Each wall is flat, endless, passes through zero and stands at right angles to its row. A trip goes straight from one point to another. Which walls does it cross, in order?
(in the rows, 128 means zero)

Walls:
(1): [119 218]
(2): [163 137]
(3): [ 42 133]
(4): [144 156]
(5): [126 108]
(6): [141 131]
(7): [102 154]
Trips:
[116 205] to [172 122] => 3, 7, 1, 5
[147  87] to [113 128] => 2, 6, 3, 7, 1

Walls:
(1): [154 121 157 148 165 138 226  84 126]
(2): [140 171 132 131  99 143 109 149 102]
(3): [106 139 130  74 130  94 199 104  75]
(4): [129 102 108 134 133 113  96 107 102]
(5): [114 129  94 141 175 144 129  96 124]
(6): [173  87 152 124 163 144 158  80 140]
(7): [ 74 104 151  71 195 144 142 138 143]
(8): [172 114 139 183 161 124 133  77 139]
(9): [ 48  85  81 140  76 134 100 136 143]
Trips:
[118 137 183  84 128  80 177  89 108] to [168 120 108  74 102 140 132 170 126] => 2, 1, 6, 7
[105  77 131 105  96 133 103 153  94] to [153 121 100 117 152 180  68 150 191] => 3, 5, 2, 6, 4, 8

Walls:
(1): [140 125 134 112  60 127  70 100 187 151 123 195  89 142 178 174 196  97
  92 112 124 131 109  41]
(2): [201 137 112 116 133 161 163 102 129 106 157 103 171 128 141 160 124 109
 108  92 109 136 147 137]
(3): [ 80 147 117 139 165 117 127 154 110 170 147 149 112  83 151 121 124  97
 120 116 174 146 152 160]
(4): [ 89 121 154 145 176  65 100 153 135 143 134  97 145 127 130 149 121 115
 116 149 195 137 180 151]
(5): [ 84 101 116 100 120 120  88 106 124  45  44 144  61 156 101 135 120 143
  69 155 129 118 145 108]
(6): [175  54 145 138 170  71 138 138 112 131 143  75 156 132 149  96 172 130
 128 111 166 201 119 106]
(7): [169 131 143 131 161 118  88  88 125 164 114 171 100 111 126 147 187 118
 172  93  85 184  95 197]
(8): [133 137  90 163  97 144  64 129 176 148  95 132 147 174 118 154 155  40
 136 115 154 143 170 137]
(9): [113  89  82 137 164 145 149 141  97 151 140 129 128 137 116 167 140 142
 148 199  98 212 111 155]
Trips:
[114 147 156 131 133 165 164 128 135  96  96 131 178 137 120 126 178 101
 103 162 121 156 137  69] to [192 144  84 140 166 107  91 109 147 110 131 129 130 179 135 145 108 142
 155 141 211 125 104 174] => 4, 1, 7, 5
[180 115  74 128 116 112 191 172 150 156 148 144  64 122  92 111 112  97
 158 121 169 125 122 174] to [ 28 161 130 120 129  86  82 147 156  86 221 130 125 121 132 148 219 143
 146 104 117 172 138 200] => 2, 4, 1

Walls:
(1): [198 154 161  98  74 138 139 154 163 142 110 165 174 190 143 168 103 125
 105 131 149 123 155 128 118 124 159 151 106 105 196 131  83 134 114 143
 146 121 130  84 101  56 186  80  90 148 146 134]
(2): [134  79 123 164 118 139 115  89 184 138 139 146 110  94 154 125 123  66
 119  91  94 101 121 107 148 114 176 110 112 149  98 188  90 115 180 144
 103 153 134  95 112 115  78 200 162 163 195 109]
(3): [157 149 141  88  91  97 230  68 145 101 153 146 141 115 110 142 144  98
  80 115 185 117 130 103 109 112 163 129 192  91 116 162 103 119 171  61
 135  99 119 125 178 163 133 143 120 134  70 167]
(4): [ 88 121 106  99  74  70 144 128 162 115 169 175 139 149 141 127  59 182
 145 116 200 112 130 106 126 124 144 137 216 154 165 114 111 146 168 114
 109 178 161  95  59  99 141 145 123  92 108 130]
(5): [167  77 100 110 138 144 182 141 132 162 125 124 148 135 191 116 144 130
 179  98 169 158 151 121 178 170 136 101 157 139 186 165 146 114 150 165
 148 206 103 152  78 142 191 118 140  71 123 123]
(6): [ 71  81 157 154 126 116 130 183 123 101 124 140 150 146 139  84 121 122
 131 108  64 107 101 135 138 115 180 150 127 117 139  87 116 175 117 168
 209 123 160 103 163  92  97 115 141  52 138 140]
(7): [111 130 170 141 119 132 106 148 192 164  95 167 132 136 204 113  84  84
  52 105  73 153 130 150 227 127 163 114 188 160 114  92  67 142 151 121
 131 144  94 140 102 177  84 106 170  79 119 166]
(8): [130 149 165 126  93  88 160 117 124 161 134 162 178  16 120 147  85 100
 138 179 108 124 154 197 127  97 156 150 147 113  73  81  17 112 141 103
 136  81 100 140 100 107 121  69 120 136  84 107]
(9): [166 215 126 165  87  96 132 103 110 154 102 136 145 155 150 148 143 167
 133 106 123 116 114 183 154 119 177 140 124 140 136 166 161 116  68 134
 158 105 136 192 127 146 119 180 102 110 138 117]
Trips:
[132 174 144 120  81 131 141 182 199 129 117 161 129 102 146 122 120 104
 124  96 161 117 155 181 141 168 136  77  98 101  55 147 126 157 136 133
 156  86 193 117 110 103  94 116 119 108 139 102] to [ 94  71 115 166 161 221 129 124 148  93 154 112  65  79 135 139 143  95
 103 115 111 131 198 112 153 134 133  49 142 131 141  87 136 131 182 124
 109 136 134  39 113 133  79  98 126 137 125 189] => 9, 4, 1, 3, 8, 5
[ 76 162 109 143 113 116 146 133 136 117  72 101 126 137 103 125 129 121
  95 112 139 100 137 131 120 138 142 151 166 131 229 119 152 133  72  91
 164 111 101 103 102 104 115 179 227 168 129 155] to [130 116 151  94 103 159  64 131  82 128 136 192 132 119 149 132 161 130
 166 117  73 160 196 162  97 142 125 174 134 102 116 121 138  84  85 123
 160 133 158 142 138 196 103 108 169 172 123 179] => 4, 3, 1, 8
[100 125 125 123 148  79 112 140  90 119  71  89 163 173 126 146  45 155
 115 111 134  77 116 139  67 151 134 123 137 148 150 140 170 123  92 127
 147 115 161 153  82 103 105 134 178 194  92 162] to [179 129 109  90 130  81 173 163 146 190 122 155 167  91 113 161  87 102
 142 119 134 171 188  95 177 134 118  97 112  64 143 166 108 129 144 184
 139 150 144 121 116 141 143 205 184 119 129 118] => 6, 5, 2, 3, 8, 7
[181 157 131  78 125  83 153 125  86 123 122 109 178 112 141 163 125 117
 140 144  93 153  56  87 133  68 106 116 127 196  66 121  96  98 107 121
 146 141 113 108 116 138  99  79 173 120 161 132] to [ 86 157 151 162 130 155 118  99 100 201 133 149 129 140  95  96 113  97
 114 173 141 121 184  74  93 148 132 160  36 147 156 166 131 121  45 169
 134 167 120 121 195 106 170  85 173 129 111 186] => 2, 1, 9, 3, 7, 6, 8
[138 113 131 137 182  72  61 117 162 136 135 126  87 154 142 109 172 120
 174 121 143 181  39 136 136   8 178  95  99 104 121 195 141 155 193 109
 170 101 168 143 168 164  96 142  73 137 146 111] to [131 110 129  88 104 128 169 111 143 133 144 123  59 106 106 104 148  80
 116 184  99 147  93 110 139 180 156  91 143 119 112 103 165  96 152  55
 119 122 137 146 150  90 138 120 139 121  72 135] => 9, 6, 8, 7, 2
